Rows are points. Examples show where two turns around zero, p and q, send a point. Write where each new point lands after one turn and then the other. Backwards means that the second turn is done in reverse. Each puzzle has new turns, and all numbers are rounded.

Turn p:
[38 16] => [41 -1]
[-27 -22] => [-34  -9]
[-11   6] => [-8 10]
Turn q:
[-10   1] => [-6  8]
[-27  -6] => [-23  16]
[-3 -9] => [-9 -4]
[59 -3] => [ 37 -46]
[-18  18] => [ 1 25]
Where do these land?
p, then q: [-5 10] => [8 8]
q, then p backwards: [14 28] => [24 20]
p, then q: [-30 -51] => [-58  13]
p, then q backwards: [ 5 15] => [-2 16]
q, then p: [15 -2] => [  3 -15]

Turn p:
[-28  31   6  21] => [-21  35 -17  17]
[-16 -10   5  -9] => [-15   1  12 -10]
[ 35  19   2 -39] => [ 46   7  -2 -30]
[ 23 -36 -37  10] => [  3 -56 -11   3]
[-14  -3  24  18] => [-14  14  17  21]
Turn q:
[15 20 -4 -3] => [ 3 25 -2 -5]
[ 14 -40 -20  19] => [ 25 -21 -23  31]
[ -4 -14 -31   1] => [  2 -11 -32   4]
[  0  14  28 -31] => [  3   5  28 -33]
[-29 -41 -32  25] => [-12 -44 -35  30]
[-3 33 38 -2] => [-16  22  41 -11]
[ 6 27 20 -9] => [ -5  23  22 -15]
Where do these land?
p, then q: [-13 -16  12 -12] => [ -5 -10  21 -12]
q, then p backwards: [ 8  8 27 -3] => [  0  -8  26 -11]
p, then q backwards: [ -7  40  -9 -10] => [ 19  22 -30 -11]
p, then q: [  1  18 -28  26] => [ -9   0 -37  17]
p, then q backwards: [ 25 -30  30 -39] => [ 13 -14  51 -31]
q, then p: [-15 -21 -32  38] => [-32 -30 -23  26]

Turn p:
[ 11 -12   6   8 -19 -45  12  -3] => [  8 -13  22  21  10 -19  36   7]
[  0  36 -35  16 -13  20 -14 -27] => [ 17  21 -30  -2 -23  -8  -1 -45]
[ 41 -25 -10  11  17 -52  10  24] => [ 41 -16  42  -6  39  -5  26  14]
[ -8  -1  12  -6   4 -24 -17  27] => [  1  14  20  -1   7 -19  -6  28]
[-42   2  12 -16  -2  52  26  23] => [-28   2 -50   1 -10  28 -25  35]
[ 11  32  15   1   0  31   0 -18] => [ -7  18  -3   5 -30  30  -7 -21]
[-19  18 -10 -10  18  12   0 -34] => [-27  18 -18 -10   5   5  -1 -32]
[-37 -16  18  17   9  38  -6   0] => [-24  -9 -22  19   3   7 -47   3]
[ 44 -33  -8 -22 -15 -33  -9   8] => [ 20 -35  39 -26  -3 -18  28  11]
Turn q:
[ 32   6  -3  -4 -69 -10 -19  21] => [  3  19  -4  -3 -53   6 -16  57]
[-13  11 -15  -6  23  -8  40  14] => [ 13  -3 -11  16  20  -8  43  -8]
[-20   9  -1  12 -16  16 -17  18] => [-13  11  16 -16   2  25   7  16]
[-14   0  -7  -2  19 -23 -14 -76] => [-24   1  -2 -11 -21 -29 -14 -70]
[ 21  19  30  -8 -18  26  65  21] => [ 33 -35  34  35  -2 -16  31  39]
[ -1  10  28   5  11 -22 -10  12] => [-21  14   3  13  20 -17 -10  12]
[ 12  10   3  -8  13 -24 -29  12] => [ -4  35 -12   4  11 -11 -20   5]
[-13 -60 -14  -5   0   4  10  10] => [  2 -40 -40 -26  11  14   0   5]
[-18  14  -6 -19  13  51 -26 -51] => [ 18   1  46 -41  -5   6 -13 -51]
[ 12 -24 -10  20  11   7   7  10] => [  5 -18 -18  14   9  24  -7  -1]
[  1   4  -3  16  13 -16  -7   7] => [-13  13 -10  15   9   5  -2  -4]
Where do these land?
p, then q: [-37  -5  22  -9 -22 -13  -5 -26] => [-47  -2 -11  -6   0   2  31  -4]
q, then p: [ 15  -6 -16  30   0   4 -19 -33] => [-12 -10 -12  11 -30 -17 -17 -30]
p, then q backwards: [-20  -2  -4  39 -13 -30  31 -29] => [  3  12  -3  19  42 -25  44   4]
q, then p: [  3 -12   6   6  -5  10  12  52] => [ 27  -2  -8 -14  17  24 -24  27]
p, then q: [-16   6  -7  -6  21  46  17  20] => [ 30  25   3 -30   4  34   0  -7]
p, then q: [ -2 -41  20 -29 -15 -29   9 -30] => [-31 -45 -19 -14  25 -19  22   5]
p, then q: [ -8   6  47  -1 -11 -12  27 -23] => [-32 -28  24   5  10  22  29   3]
q, then p backwards: [ 24  22 -23  13  27   8 -48  16] => [-3 44  8 27 44 17 -2 11]
p, then q: [ 17  22 -24 -16 -10  31   1  33] => [ 45  19  -1 -10 -25   5  -1  25]
q, then p: [ 24  11 -21 -27  27 -14 -25  20] => [ 30  38  10 -23  -6   7   8 -27]

Turn p:
[  3 -22 -14  -4  26  55   1 -16 -10] => [-21  41 -18  -6   9  46  -7   9   2]
[  8  -4  33  23 -46  20 -23   8  -7] => [ -7 -21   0 -16   2  -1 -39 -39  32]
[ 14 -23  14  -8  21  17 -18  18  19] => [-14  22 -11  18  23  -9 -20  14  20]
[-36  26 -32  22  13 -33  33   8   7] => [ 23 -24 -12  12 -44  -2  45  21 -12]
[ -9  41 -33   4  13 -35  11 -23  27] => [ 10   6  14   3 -29 -23  62   1 -11]
[-20  -6  21 -45  17  20  -5  -7   4] => [-33   5  27  -2  21  13  -6  35   3]
[ 10 -32  -1  10 -55 -10 -16   5 -12] => [ 16 -25 -21 -37  23 -14 -24 -27   4]
[ 12 -28  38  12 -11  -4 -11 -14 -18] => [-20 -19  -7   7  27   2 -26 -31  -9]
[ 20  -3  17 -24   6  19  25   4   6] => [11 11 23 16 26 22 -7  8  9]
[ -2  53 -43  11  15 -49   4  16 -17] => [ 36   3   7   5 -60 -32  22   8 -38]
Turn q:
[  5  23 -12  -7 -65  24 -14  41 -14] => [-21   4 -48   2  -4  51  20  26 -35]
[-11   5  21 -16  -5   6  13  72  54] => [-11 -12  31  -8  10  63  -3  57  24]
[ 18  -5 -11  29  23 -19  22 -32   5] => [ -8  29  18  14  -3 -33  -4 -27  22]
[-13  -2  18  25 -57  23  10 -23  13] => [-13   4   3   6 -56  33  13 -24 -22]
[ -8   2 -10 -17  -1 -31  10 -20 -19] => [  1   0  -2 -11   0 -36  29   0  -3]
[ 10  23  38  23  27   4 -47 -28 -16] => [ 11  10   6 -17  -1 -25 -59 -16 -41]
[ -3   1 -17   6  14 -34   3 -15   2] => [-17   3   8  -1   2 -37   5  -1  13]
[-19 -13   2  -7  10  -1  24  58  -3] => [ -6 -18  21   1  43  33  22  16  11]
[ 23 -41 -10 -15  13  -7   1 -25  -9] => [ 31  -6  -3  34  -2 -32   7  -7  12]
[ 11   0  -3 -15  17  16  20 -27  -3] => [ 31  14  -5  -7  -5  -9   4 -18  20]
[-13   6 -16  -5  23  19 -43   0 -10] => [  1 -28 -30 -13  16  -9 -34  -6  -2]
Where do these land?
p, then q: [  5  42  11   6   4 -22  -7 -29  14] => [  0  14  36 -10 -25  -8  26 -15 -19]
q, then p: [ 10  -3 -19  24 -17  15 -26 -35  11] => [ -5 -10 -15 -45 -15 -15  15 -23  -1]
p, then q: [ 28 -30 -15 -14  -6   0  31  25 -56] => [ 28  12 -49  22  36  -7 -34  -4 -22]
q, then p: [ 26 -19 -11 -14   6 -16 -35  13 -30] => [ 16   9 -39  19 -19 -18  -9   0 -31]
q, then p backwards: [ 11   3  31  28 -20 -23 -28 -26   1] => [  5  29   3  -5  27 -21 -27   3 -38]
p, then q: [ 13 -36   3 -27  11  55   3   2 -43] => [ 16 -21 -44 -32  25  21 -49  -5  -7]
p, then q backwards: [ 30  13  20  13  -9 -23   4  -5  44] => [  5 -38 -18   5  26 -14  30 -20 -15]
p, then q: [-34   2 -26  -8   3  24  10  29 -30] => [  4 -14 -37  14   9  40   4  26 -12]
p, then q: [-48 -11  -3  -6  10   0  29  24   7] => [ -9 -16   2  35  22  41   9   8  14]
q, then p: [ 17  32  17  29  12 -19 -14  15  26] => [-29 -10  21  -2 -32 -24 -25  17  12]
p, then q: [-21   6  -2   4  35  -2  16 -27  47] => [-24  14  33 -12   6  30  27 -22  26]
p, then q backwards: [-35   0  -5 -35 -28  11  18  14   9] => [-25   6  13 -38  13  -7   3  27  26]
